Each row is a point. Before rounding, the points of a table are all equally far from one centre. They may lie mostly on one side of it. Write the centre, to within rounding.

Points (9 x 3):
[+0.34 +0.26 -0.12]
[+0.55 +0.05 +0.05]
[-0.11 -0.38 +0.15]
[+0.47 -0.28 -0.04]
[+0.07 -0.32 +0.40]
[+0.43 -0.35 +0.06]
[+0.46 -0.27 +0.26]
[+0.42 -0.24 -0.15]
[+0.29 -0.43 +0.17]
Centre: [+0.14 -0.04 +0.10]

Points (15 x 12):
[+0.51 -0.13 +0.28 +0.01 +0.06 -0.23 +0.74 -0.20 +0.04 -0.41 -0.16 -0.30]
[+0.48 -0.22 -0.10 +0.15 -0.27 -0.10 +0.13 -0.47 +0.18 -0.71 +0.12 +0.03]
[+0.17 +0.12 +0.11 -0.26 +0.21 -0.11 +0.63 +0.05 -0.07 -0.62 +0.02 -0.21]
[+0.52 -0.19 +0.11 -0.50 +0.29 +0.19 +0.26 -0.14 +0.08 -0.52 -0.10 +0.04]
[+0.25 -0.27 +0.18 -0.33 +0.15 -0.29 +0.40 -0.03 +0.35 -0.51 -0.08 -0.29]
[+0.15 +0.16 +0.20 -0.36 +0.27 -0.26 +0.50 -0.10 -0.15 -0.28 +0.26 -0.43]
[+0.50 -0.08 -0.20 -0.01 +0.36 -0.08 +0.55 -0.22 -0.19 -0.35 +0.36 -0.05]
[+0.27 +0.43 +0.33 -0.05 +0.21 -0.16 +0.34 -0.12 +0.35 -0.63 +0.08 +0.06]
[+0.16 +0.19 +0.30 -0.34 +0.07 -0.20 +0.32 -0.17 -0.09 -0.35 -0.19 +0.16]
[+0.35 -0.21 +0.11 +0.29 +0.07 +0.04 +0.79 -0.12 -0.02 -0.28 +0.52 +0.04]
[+0.33 -0.15 -0.15 -0.07 +0.23 -0.35 +0.34 -0.14 -0.19 -0.41 +0.43 -0.03]
[+0.59 -0.40 -0.11 +0.12 -0.07 -0.14 +0.10 -0.16 +0.02 -0.69 -0.09 +0.03]
[+0.40 +0.19 +0.02 -0.13 +0.19 -0.01 +0.36 -0.34 -0.25 -0.68 +0.45 -0.32]
[+0.28 -0.54 +0.45 -0.24 +0.12 -0.01 +0.55 -0.14 +0.23 -0.30 -0.02 -0.24]
[+0.21 -0.09 -0.05 -0.41 +0.06 -0.05 +0.22 -0.45 +0.02 -0.11 +0.05 +0.26]
Centre: [+0.35 +0.02 +0.14 +0.08 -0.07 +0.19 +0.11 -0.01 +0.11 -0.15 +0.15 -0.24]

Points (31 x 24):
[-0.31 -0.07 +0.29 +0.46 -0.18 -0.15 +0.53 +0.29 -0.13 -0.51 -0.36 -0.28 -0.15 +0.32 -0.09 +0.12 +0.04 -0.26 -0.28 +0.05 -0.25 +0.64 +0.04 +0.22]
[-0.43 +0.14 +0.20 +0.51 -0.10 -0.04 +0.44 -0.24 -0.03 -0.05 -0.33 -0.51 -0.26 +0.14 -0.06 +0.17 +0.08 -0.21 -0.11 -0.03 -0.23 +0.48 +0.02 +0.60]
[-0.23 +0.14 -0.15 +0.57 +0.01 -0.03 -0.02 -0.21 -0.06 -0.15 -0.11 -0.20 -0.18 +0.42 -0.13 +0.03 -0.27 -0.05 -0.20 -0.14 -0.17 +0.27 +0.05 +0.55]
[-0.60 -0.17 +0.06 +0.39 +0.47 -0.03 +0.39 +0.05 -0.15 -0.07 -0.19 -0.51 +0.23 +0.18 -0.42 +0.29 -0.14 +0.02 -0.27 +0.05 +0.19 +0.56 -0.08 -0.24]
[-0.30 -0.27 +0.12 +0.60 +0.01 -0.24 +0.48 +0.05 -0.18 -0.29 -0.28 -0.36 -0.30 +0.46 -0.41 +0.12 +0.08 -0.19 +0.00 +0.04 +0.14 +0.35 +0.06 +0.26]
[-0.14 +0.00 +0.21 +0.38 +0.37 -0.21 +0.55 -0.06 -0.38 -0.19 -0.36 -0.53 -0.04 +0.36 -0.17 +0.07 +0.33 +0.13 -0.13 +0.02 +0.14 +0.68 -0.02 +0.24]
[-0.25 -0.03 -0.10 +0.42 +0.07 -0.08 +0.17 +0.05 -0.45 -0.45 -0.38 -0.38 +0.06 +0.01 -0.24 +0.37 +0.12 -0.21 -0.24 -0.17 +0.12 +0.88 +0.27 +0.34]
[-0.26 +0.02 -0.01 +0.31 -0.12 +0.00 +0.23 +0.04 -0.25 -0.44 -0.39 -0.64 -0.14 +0.04 -0.08 +0.08 +0.12 -0.08 -0.21 -0.34 -0.03 +0.81 +0.06 +0.27]
[-0.51 -0.21 +0.03 +0.40 +0.25 -0.06 +0.45 +0.09 -0.24 -0.19 -0.27 -0.29 -0.31 +0.15 -0.30 +0.25 -0.12 -0.14 -0.33 +0.07 -0.01 +0.58 +0.18 +0.53]
[-0.14 +0.03 +0.10 +0.35 +0.26 -0.12 +0.62 -0.31 -0.48 +0.11 -0.44 -0.41 +0.02 +0.13 -0.19 +0.14 -0.22 +0.04 -0.35 -0.16 -0.41 +0.53 +0.14 +0.23]
[-0.46 +0.11 -0.08 +0.78 +0.19 -0.29 +0.16 -0.04 -0.44 +0.21 -0.21 -0.31 -0.10 +0.18 -0.36 +0.23 -0.33 +0.02 -0.21 -0.03 +0.07 +0.77 +0.28 +0.08]
[-0.26 +0.00 -0.10 +0.52 +0.33 -0.18 +0.06 +0.01 -0.35 -0.37 -0.37 -0.35 -0.30 +0.26 -0.23 +0.16 -0.11 -0.29 -0.13 +0.21 +0.06 +0.31 -0.12 +0.29]
[-0.47 -0.04 +0.12 +0.65 +0.27 -0.09 +0.53 +0.00 -0.11 -0.47 -0.07 -0.13 -0.23 +0.26 -0.05 +0.48 +0.03 -0.12 -0.09 -0.15 -0.10 +0.82 +0.12 +0.15]
[-0.07 +0.18 +0.39 +0.48 +0.12 -0.18 -0.08 +0.26 -0.19 -0.47 -0.17 -0.31 -0.22 +0.38 -0.09 +0.11 +0.05 -0.16 -0.10 +0.00 -0.35 +0.41 +0.06 +0.12]
[-0.34 +0.01 +0.04 +0.48 +0.24 -0.07 +0.24 -0.28 -0.18 -0.52 -0.10 -0.06 -0.23 +0.25 -0.08 +0.14 -0.46 +0.03 -0.12 -0.20 +0.22 +0.77 +0.35 +0.25]
[-0.43 -0.16 +0.10 +0.36 +0.15 -0.21 +0.22 -0.21 -0.19 -0.31 -0.29 -0.13 -0.38 +0.42 -0.37 +0.07 -0.33 +0.16 -0.16 +0.18 +0.06 +0.72 +0.12 +0.20]
[-0.18 -0.39 -0.17 +0.66 +0.04 -0.19 +0.08 -0.23 -0.29 -0.41 -0.27 -0.47 -0.21 +0.27 +0.02 +0.05 -0.11 +0.06 -0.31 -0.18 +0.01 +0.55 -0.04 +0.22]
[-0.41 -0.09 +0.06 +0.43 +0.38 -0.28 +0.58 -0.46 +0.03 -0.26 -0.31 -0.43 +0.03 +0.08 -0.08 +0.15 -0.25 +0.26 +0.01 -0.02 -0.04 +0.42 +0.00 +0.20]
[-0.10 +0.02 -0.21 +0.26 +0.33 -0.13 +0.43 -0.10 -0.41 -0.15 -0.16 -0.41 -0.32 +0.36 -0.17 +0.07 -0.15 -0.14 -0.03 +0.06 -0.12 +0.79 +0.07 +0.33]
[-0.37 -0.23 -0.03 +0.46 +0.10 +0.04 +0.19 -0.15 -0.42 -0.43 -0.39 -0.41 -0.08 +0.22 -0.21 +0.45 -0.20 -0.16 +0.04 -0.12 -0.18 +0.77 +0.09 +0.22]
[-0.14 -0.01 -0.04 +0.43 +0.26 -0.22 +0.29 -0.16 -0.28 -0.30 -0.14 -0.65 -0.20 -0.07 -0.22 +0.37 +0.15 -0.10 -0.13 +0.20 +0.16 +0.73 +0.15 +0.40]
[-0.35 -0.11 +0.10 +0.16 +0.33 -0.08 +0.29 -0.51 -0.14 -0.14 -0.16 -0.26 -0.10 +0.17 -0.41 +0.27 -0.28 -0.32 -0.36 -0.03 +0.01 +0.81 -0.08 +0.36]
[-0.25 +0.02 -0.09 +0.70 +0.38 -0.11 +0.27 -0.06 -0.03 -0.23 -0.29 -0.63 -0.01 +0.21 -0.03 +0.18 -0.02 -0.12 -0.24 +0.32 +0.07 +0.44 -0.06 +0.39]
[-0.27 +0.03 -0.13 +0.81 +0.12 -0.15 +0.24 +0.06 -0.41 -0.47 -0.39 -0.44 +0.08 +0.28 -0.16 +0.27 +0.04 -0.05 -0.03 -0.14 -0.23 +0.51 +0.03 +0.09]
[-0.46 +0.05 +0.09 +0.34 +0.18 -0.10 +0.13 +0.30 -0.21 -0.38 -0.16 -0.29 -0.25 +0.36 -0.11 +0.33 -0.37 -0.28 -0.22 +0.26 -0.12 +0.42 +0.09 +0.20]
[-0.42 +0.01 +0.21 +0.52 +0.18 -0.25 +0.31 -0.11 -0.08 -0.40 -0.39 -0.58 -0.16 +0.21 -0.25 +0.01 +0.26 -0.15 +0.04 -0.22 -0.17 +0.60 +0.08 +0.30]
[-0.34 +0.06 -0.17 +0.56 +0.23 -0.11 +0.35 -0.09 -0.19 -0.42 -0.29 -0.22 -0.02 +0.03 -0.13 +0.29 -0.15 +0.21 -0.24 +0.18 +0.02 +0.77 +0.17 +0.48]
[-0.41 -0.22 +0.18 +0.78 +0.01 -0.32 +0.20 +0.03 -0.27 -0.25 -0.21 -0.47 -0.07 +0.28 -0.16 +0.37 -0.12 -0.05 +0.21 -0.05 -0.06 +0.72 +0.04 +0.28]
[-0.44 -0.12 -0.03 +0.57 +0.11 -0.30 +0.46 -0.21 -0.12 -0.12 -0.08 -0.32 -0.27 +0.35 -0.57 +0.26 -0.01 -0.06 -0.12 +0.12 +0.26 +0.61 -0.15 +0.04]
[-0.47 +0.03 +0.20 +0.64 +0.17 -0.01 +0.23 -0.29 -0.50 -0.34 -0.20 -0.56 -0.29 +0.31 -0.19 +0.16 -0.21 -0.13 -0.40 +0.16 +0.05 +0.60 +0.05 +0.21]
[-0.18 +0.10 -0.13 +0.61 -0.01 -0.20 +0.05 -0.35 -0.39 -0.52 +0.03 -0.18 +0.09 +0.19 -0.11 +0.41 +0.13 -0.45 -0.26 +0.36 -0.07 +0.53 +0.03 +0.28]
Centre: [-0.22 -0.04 +0.17 +0.37 +0.03 -0.07 +0.22 -0.14 -0.18 -0.04 -0.08 -0.13 +0.10 +0.03 -0.02 +0.05 -0.01 -0.15 -0.14 +0.03 +0.03 +0.49 +0.14 -0.03]

Points (30 x 24):
[-0.07 +0.05 -0.85 -0.41 +0.66 +0.18 -0.23 +0.16 +0.01 +0.20 +0.48 -0.10 +0.08 +0.10 -0.07 +0.02 -0.68 -0.01 +0.25 +0.06 +0.30 -0.18 -0.04 -0.09]
[-0.14 +0.07 -0.19 -0.16 +0.30 +0.34 -0.12 +0.39 -0.13 +0.18 +0.47 -0.08 -0.41 +0.12 -0.31 +0.04 -0.58 -0.02 +0.07 -0.01 +0.38 -0.36 -0.27 -0.39]
[-0.06 +0.02 -0.48 -0.46 +0.44 +0.11 +0.03 +0.23 -0.34 +0.26 +0.29 +0.29 -0.06 +0.07 -0.21 -0.02 -0.58 -0.20 +0.28 +0.38 +0.04 -0.31 -0.41 -0.26]
[-0.19 +0.17 -0.42 -0.23 +0.23 +0.17 -0.21 +0.33 -0.40 +0.23 +0.53 +0.14 +0.17 +0.41 -0.31 -0.04 -0.65 -0.17 -0.05 +0.18 +0.48 -0.09 -0.14 -0.13]
[-0.29 -0.01 +0.09 -0.25 +0.17 +0.16 +0.04 +0.51 -0.19 +0.41 +0.51 +0.22 -0.01 +0.06 +0.04 -0.08 -0.43 -0.28 -0.05 -0.28 +0.14 -0.47 -0.27 -0.15]
[-0.72 -0.11 -0.44 -0.36 +0.36 +0.15 -0.31 +0.14 +0.03 +0.39 +0.59 +0.10 -0.07 +0.33 -0.04 +0.13 -0.57 -0.41 +0.07 -0.15 -0.09 -0.38 -0.29 -0.17]
[-0.15 +0.05 -0.56 -0.26 +0.46 +0.08 -0.32 +0.21 +0.04 +0.24 +0.27 +0.23 +0.17 +0.32 -0.23 -0.29 -0.46 +0.07 +0.05 +0.28 +0.19 -0.58 -0.37 -0.23]
[+0.02 -0.10 -0.40 -0.32 +0.53 +0.29 -0.23 +0.51 -0.29 +0.42 +0.32 +0.13 +0.16 -0.09 +0.02 -0.20 -0.68 -0.20 +0.26 +0.21 +0.22 -0.15 -0.26 -0.09]
[-0.11 +0.24 -0.40 -0.21 +0.31 +0.10 -0.24 +0.54 -0.20 +0.35 +0.40 -0.08 +0.29 +0.18 +0.06 -0.36 -0.35 -0.10 -0.01 +0.48 +0.10 -0.13 -0.44 -0.02]
[+0.19 +0.23 -0.37 -0.24 +0.62 +0.25 -0.05 +0.22 -0.25 +0.31 +0.26 -0.09 +0.11 +0.23 -0.06 -0.06 -0.60 -0.18 -0.08 +0.35 -0.09 -0.24 -0.37 -0.47]
[-0.24 +0.34 -0.13 -0.26 +0.25 +0.25 -0.01 +0.47 -0.01 -0.01 +0.24 +0.01 -0.09 +0.05 +0.29 -0.25 -0.43 -0.25 +0.19 -0.06 +0.23 -0.54 -0.23 -0.27]
[+0.32 +0.01 -0.29 -0.53 +0.49 +0.03 -0.48 +0.34 -0.05 +0.17 +0.41 -0.30 +0.04 +0.24 +0.03 +0.29 -0.43 -0.33 +0.23 +0.10 +0.17 -0.33 -0.10 -0.25]
[-0.30 +0.22 -0.04 -0.53 +0.29 -0.04 -0.42 +0.29 +0.17 +0.38 +0.66 +0.00 -0.01 +0.14 -0.12 +0.20 -0.48 -0.12 +0.31 -0.08 +0.18 -0.15 -0.37 -0.34]
[-0.27 +0.29 -0.63 -0.17 +0.45 +0.28 -0.24 +0.45 +0.32 +0.21 +0.70 +0.12 +0.19 +0.29 -0.12 -0.09 -0.56 +0.21 +0.35 -0.14 +0.10 -0.15 -0.36 -0.11]
[-0.43 +0.45 -0.49 -0.28 +0.37 -0.05 +0.06 +0.50 -0.04 +0.38 +0.35 +0.04 -0.10 +0.05 -0.15 +0.08 -0.65 -0.18 +0.13 -0.12 +0.03 -0.30 -0.41 -0.21]
[-0.20 +0.08 -0.51 -0.34 +0.40 +0.18 -0.12 +0.25 -0.02 +0.22 +0.41 +0.38 +0.15 +0.29 +0.00 -0.12 -0.69 -0.39 +0.14 -0.26 +0.24 -0.47 -0.36 -0.24]
[-0.02 +0.27 -0.43 -0.34 +0.56 +0.10 -0.04 +0.56 -0.05 +0.16 +0.30 +0.05 -0.05 -0.15 -0.50 -0.08 -0.60 -0.29 +0.18 +0.13 +0.20 -0.24 +0.14 -0.16]
[+0.18 +0.06 -0.43 -0.61 +0.39 -0.28 -0.08 +0.16 -0.24 +0.10 +0.18 +0.05 -0.19 +0.20 -0.10 +0.09 -0.47 -0.14 +0.35 -0.06 -0.10 -0.43 -0.19 -0.18]
[+0.04 -0.09 -0.44 -0.44 +0.61 +0.16 +0.21 +0.37 -0.15 +0.25 +0.31 +0.07 +0.45 +0.03 -0.04 -0.03 -0.18 +0.10 +0.07 +0.10 +0.17 -0.04 -0.36 +0.01]
[-0.28 +0.14 -0.54 -0.16 +0.54 -0.10 +0.03 +0.05 +0.04 +0.03 +0.17 +0.28 +0.15 +0.44 -0.35 +0.18 -0.72 -0.26 +0.35 +0.03 +0.24 -0.29 -0.25 -0.27]
[+0.05 +0.42 -0.33 -0.17 +0.28 +0.35 +0.16 +0.35 +0.05 -0.19 +0.23 +0.24 -0.04 +0.24 -0.06 -0.27 -0.52 -0.23 +0.50 +0.38 -0.08 -0.05 -0.42 -0.09]
[-0.12 -0.01 -0.37 -0.43 +0.40 +0.22 +0.22 +0.29 -0.01 -0.03 +0.55 +0.05 -0.17 +0.33 -0.04 +0.07 -0.73 +0.11 +0.26 +0.26 +0.18 -0.29 +0.03 -0.11]
[-0.21 +0.05 -0.67 -0.17 +0.51 +0.06 -0.21 +0.48 +0.06 +0.26 +0.57 -0.10 +0.15 +0.16 -0.06 -0.16 -0.63 -0.11 +0.20 +0.00 +0.36 -0.40 -0.38 -0.03]
[+0.07 -0.03 -0.30 -0.06 +0.07 -0.26 -0.20 +0.15 -0.24 +0.41 +0.60 +0.21 -0.05 -0.18 -0.06 -0.16 -0.30 +0.01 +0.49 -0.20 +0.28 -0.39 -0.21 -0.08]
[+0.03 +0.34 -0.09 -0.26 +0.60 +0.03 -0.19 +0.23 +0.02 +0.19 +0.62 -0.06 +0.02 +0.35 +0.19 -0.04 -0.47 +0.05 +0.23 -0.38 +0.16 -0.03 +0.00 +0.21]
[+0.14 +0.00 -0.19 -0.25 +0.38 -0.01 -0.26 +0.22 +0.27 +0.07 +0.46 -0.15 +0.16 -0.05 -0.12 -0.17 -0.95 +0.04 +0.30 -0.23 +0.31 -0.49 -0.09 +0.03]
[-0.10 +0.10 -0.61 -0.29 +0.40 +0.17 -0.07 +0.42 -0.40 +0.08 +0.34 +0.42 -0.06 -0.01 +0.20 -0.13 -0.55 -0.15 +0.09 -0.07 +0.22 -0.43 -0.30 -0.24]
[-0.02 -0.15 -0.38 -0.62 +0.59 +0.26 -0.22 +0.40 +0.46 +0.35 +0.22 +0.03 -0.01 -0.07 -0.20 -0.03 -0.53 +0.11 +0.04 +0.08 -0.39 -0.39 -0.24 +0.00]
[-0.28 +0.27 -0.23 -0.09 +0.72 +0.01 -0.16 +0.18 -0.02 +0.33 +0.69 +0.20 +0.15 +0.13 +0.13 +0.17 -0.30 +0.15 -0.04 -0.34 +0.32 -0.02 -0.22 -0.12]
[-0.18 -0.08 -0.45 -0.14 +0.38 +0.06 -0.02 +0.45 -0.23 +0.43 +0.21 +0.11 +0.34 +0.36 -0.25 -0.20 -0.59 -0.30 +0.27 -0.04 +0.01 -0.50 -0.27 -0.13]
Centre: [-0.08 +0.01 -0.31 +0.05 +0.10 +0.15 -0.27 +0.12 +0.08 -0.04 +0.31 +0.09 +0.13 -0.04 -0.08 +0.19 -0.39 -0.14 +0.01 +0.01 -0.20 -0.07 -0.11 +0.00]
